Every row gives one point. Each copy is the shape, with its points in the same order, turned, moved and blurred by noise. Some copies are also mirrored. Which?

Shape:
[[-0.08  0.10  0.22]
 [ 0.05  0.07 -0.17]
 [ 0.17 -0.10  0.05]
 [ 0.56  0.14  0.47]
 [-0.19 -0.27  0.99]
 [ 0.52 -0.62 -0.25]
 [ 1.06  0.11  0.04]]
Copy 1 (7 x 3):
[[-0.27  0.01  0.43]
 [-0.13 -0.13 -0.04]
 [-0.14 -0.25  0.27]
 [ 0.22  0.13  0.65]
 [-0.57 -0.04  1.10]
 [ 0.30 -0.75  0.28]
 [ 0.86  0.00  0.33]]
Copy 1 is: only turned
Copy 2:
[[ 0.07  0.07  0.09]
 [ 0.12 -0.33 -0.04]
 [ 0.30 -0.11 -0.09]
 [ 0.69  0.10  0.31]
 [ 0.26  0.90 -0.05]
 [ 0.72 -0.39 -0.59]
 [ 1.08 -0.44  0.33]]
Copy 2 is: mirrored
Copy 3 (7 x 3):
[[-0.31  0.09  0.25]
 [-0.05 -0.02 -0.09]
 [-0.06 -0.16  0.24]
 [ 0.24  0.19  0.68]
 [-0.64 -0.23  1.02]
 [ 0.38 -0.66  0.07]
 [ 0.85  0.11  0.39]]
Copy 3 is: only turned

Shape, 7 rows:
[[ 0.27  0.68 -0.27  0.34]
 [ 0.62  0.74 -0.24 -0.08]
 [-0.17 -0.38  0.28  0.75]
 [-0.17  0.04  0.17 -0.64]
 [-0.55  0.09  0.32 -0.61]
 [-0.05 -0.28 -0.30  0.68]
 [ 0.01  0.38 -0.19  0.18]]
Copy 1, 7 rows:
[[ 0.40  0.35 -0.66  0.72]
 [ 0.87  0.32 -0.62  0.46]
 [-0.32 -0.21  0.41  0.68]
 [ 0.39  0.49  0.12 -0.38]
 [ 0.13  0.75  0.22 -0.38]
 [-0.28 -0.30 -0.20  0.57]
 [ 0.18  0.33 -0.38  0.37]]
Copy 1 is: only turned
Copy 2:
[[ 0.03  0.85  0.15  0.29]
 [ 0.51  0.79  0.41  0.17]
 [-0.65 -0.24 -0.07  0.59]
 [-0.05 -0.01  0.47 -0.63]
 [-0.41 -0.02  0.56 -0.76]
 [-0.36  0.06 -0.46  0.45]
 [-0.12  0.54  0.11  0.07]]
Copy 2 is: only turned
